Rows are points. To make a cloud, some directions were put in groups of two or more. Within a group, all points are equally far from the middle, so they leave a hole (a ring in 2 directions, a hollow ball in 3). The other directions are filled evenly. Then the cloud was stretched, turned, moved and blurred a little. Count the holes, and give their numbers of directions, smallest first.

Cloud:
69; 24; -23
49; 33; 58
39; 4; -44
12; 2; -50
80; -38; 8
3; -29; 88
55; 37; -42
-39; 45; 45
11; -14; -43
44; 28; -49
53; -23; 80
-2; 25; 69
-32; 37; -49
-52; 39; 26
32; 63; -64
26; 12; -51
62; 44; -40
32; 7; -47
-6; 15; -51
63; 68; 32
-11; 49; -64
Holes: 1 (2)

Cloud (31 x 4):
-64; 32; 15; 37
49; 42; -37; -52
14; 89; -23; -26
-9; -44; 22; 23
70; -18; -21; -14
-4; 81; -45; -31
43; 68; -31; -36
7; 4; 57; 38
-1; 14; 35; -39
26; -4; -52; 15
-59; 24; 19; 43
-26; 91; 11; -9
22; -12; 53; 2
-7; -49; -7; 7
0; 16; 40; -35
14; 10; 57; -5
18; 88; -20; -25
15; -43; -31; 0
-47; 8; 4; -35
30; 16; -39; 32
13; 29; -27; 43
65; 14; -28; 8
46; -41; 18; -9
-4; -47; 15; 18
25; 75; -39; -40
13; 32; 55; 29
-16; 60; -62; -22
12; 21; -47; 29
15; 63; 40; 16
-9; 95; -16; -18
27; 77; -35; -38
Holes: 2 (2, 2)

Cloud (55 x 6):
-30; -54; 11; -1; 10; 40
-32; 41; -59; -10; -41; 10
1; -36; -21; 22; -19; 51
68; 73; -31; -1; 45; 13
74; 60; 0; 0; 81; -50
20; -29; 31; -14; 49; -38
17; 11; -34; 50; 53; 8
38; 23; 35; -36; 76; -11
1; 70; 1; -36; 67; -11
-47; 3; -8; 41; -43; -33
36; -9; -49; -39; 75; -17
69; 50; 12; 17; 57; -42
-26; -28; -43; 10; 50; -42
18; -48; 33; -11; 5; -2
-2; 26; 50; -12; 58; -5
-10; -15; 38; 3; -38; 40
15; 26; 6; -27; 55; -77
-2; 90; -6; -13; 5; -19
3; -39; -54; -27; 41; -18
-12; 36; 8; 14; -32; -50
-61; 30; -35; 36; -7; 16
-34; 20; 14; -67; 0; -21
-6; 80; 21; -7; 30; -19
5; -13; -20; 37; 71; -15
-34; -67; -27; 3; -45; -9
-83; -55; -27; -10; -68; 5
7; 29; 13; 7; 40; -77
-66; 8; -4; 39; -58; 27
47; 32; -59; -5; 95; -38
31; -23; -44; -37; 52; 14
-22; 43; -39; 23; 49; 23
31; 47; -28; -19; -21; -47
-26; 38; 5; -62; 29; -16
-12; 26; -44; 22; -12; 51
28; -10; 9; 32; -22; -21
-86; -46; 0; -5; -83; 7
20; 4; -15; -63; 33; -57
-47; -10; 27; -36; -67; -14
-43; -29; -62; -44; -26; -13
34; 30; -77; 9; 12; -27
-27; -6; -54; -60; -23; -19
-60; 9; 3; 31; 0; -50
-17; 49; -23; -44; 60; 1
-54; -1; -30; -22; 35; 26
-8; 44; 7; 6; -31; -51
41; 42; 32; -21; 87; -17
10; -36; -42; 29; -21; 11
34; 42; 6; 8; 44; -74
-58; 36; 26; 24; -4; -27
-64; -19; 17; 14; -73; 40
5; 11; -18; 53; 51; 14
12; -35; -16; 35; -20; 29
-3; 14; 22; 46; 50; 5
57; 75; 3; -5; 26; 10
40; 44; -15; -9; -13; -52
Holes: 3 (2, 2, 2)

Cloud:
17; -23; 9; 17; -3; 30; 42; -24
15; 33; 24; 58; 18; 28; -65; 1
67; -37; 37; 9; -37; -31; -34; 43
-8; -24; 6; -15; -38; -33; -34; 76
2; 20; 25; -46; 15; -63; 28; -5
18; 17; 55; 54; -21; -21; -31; -22
-3; -3; 3; -54; -48; -43; 27; -2
-33; 12; 34; -8; 4; 12; -9; 18
-29; -5; -63; -49; 5; 10; -16; 36
-26; 66; 16; -6; 0; 10; -23; 35
1; -50; -25; 15; -42; -33; -19; 37
-19; 29; -27; -29; 9; -3; 69; 20
-21; 40; -7; -65; -20; 18; -1; -19
29; -11; -4; -27; 18; -51; -15; 5
-15; 52; 30; -24; 2; 46; -34; 34
56; 19; 10; 7; -5; 3; 13; -16
-17; -32; -50; -62; 33; -25; 43; 2
-17; 25; 20; 13; 7; 2; 31; 40
41; 14; -46; 13; -21; -14; -25; -51
7; -29; 40; -22; -16; -5; -32; 61
2; 21; -17; -47; -27; -38; -14; -13
-52; 25; 66; 31; 4; 64; -87; 12
-41; -16; -7; -4; -17; -8; 9; -20
-41; 43; -25; -21; 18; -31; 95; 6
-3; 14; -3; -36; 17; 26; -18; 7
34; -1; -70; -53; -9; -34; 23; -5
55; 9; -24; 6; -38; -12; 61; 7
-18; -24; -26; 19; 19; 49; -8; 22
-40; 10; -48; -54; -3; -60; 39; -3
-4; -11; -16; -27; 50; 12; 19; -6
-67; -11; 3; 44; 9; 23; -18; 25
-7; -2; -37; -20; -31; 11; -21; -66
7; -18; -17; 51; -33; 5; 18; 38
-6; -3; -39; 35; 17; 31; 15; -30
-14; 50; 11; 2; -56; 17; -39; 6
-28; 18; -29; 3; -21; 12; 29; -14
21; -38; -68; -24; 21; -21; 80; 25
52; 12; -56; -67; -10; -10; 10; -26
45; -42; -15; 0; -28; -8; -26; 15
-18; -1; -17; -10; -38; -37; -28; -19
22; 46; 5; -50; -1; -26; 4; 10
-46; -28; -44; 29; 23; 57; 9; 2
40; -56; 41; 15; -8; 20; -69; 7
-44; -22; -1; -42; 55; 25; 62; 41
-26; 28; 11; -54; 6; -52; 46; -4
7; 12; -16; -3; 28; 16; 70; 12
-11; -30; 21; 43; 5; 39; -17; 6
54; 25; -12; -32; 4; -7; 17; 20
-39; 18; -56; -15; 9; 25; 14; 7
-20; 6; -14; -47; -14; -57; -36; 40
43; 12; -24; -1; -21; -55; -60; 33
27; 2; 26; -5; -32; -37; -45; -16
44; -13; -20; -3; 29; 30; 44; 59
-22; 32; 19; -59; -14; -55; -45; 20
-18; -22; -16; 34; -14; 14; 63; 21
21; -19; -4; 42; 22; 25; -15; 32
2; 12; 8; -71; 33; -3; 9; -38
-14; -52; 5; 22; -1; -9; -73; 35
1; -8; -2; 7; -47; -48; -24; -35
-64; -2; 10; 20; 35; 26; -38; 43
-22; -20; -13; -60; -19; -11; 30; 21
43; -66; -50; -27; -34; 19; -22; -3
-2; 0; -1; -21; 0; 29; -58; 47
-21; 3; -43; -80; 35; -19; 26; -36
-33; 17; -29; -16; 47; 16; -21; 51
37; -18; -67; 4; 4; -49; 31; 14
2; 34; 36; -22; 7; 6; -8; -17
-12; -2; 8; 7; -12; -39; -39; -12
-14; 23; -18; -34; 29; -44; -46; 6
-5; 22; 66; -5; -52; -32; -69; -13
18; 7; 9; -25; -7; -38; 21; 25
-6; 66; 28; -35; -52; 40; -30; -18
13; 12; -16; -33; 48; -14; 8; -25
32; -3; -11; 58; -25; 0; -49; 64
-11; -17; 4; -3; -36; 45; -68; 36
49; -9; -14; -36; 41; -9; -24; 28
13; 3; -25; 44; -44; -19; -34; 15
35; 19; -51; 22; 19; 12; -26; 11
-47; -29; -1; -34; 10; 21; -18; -19
Holes: 0
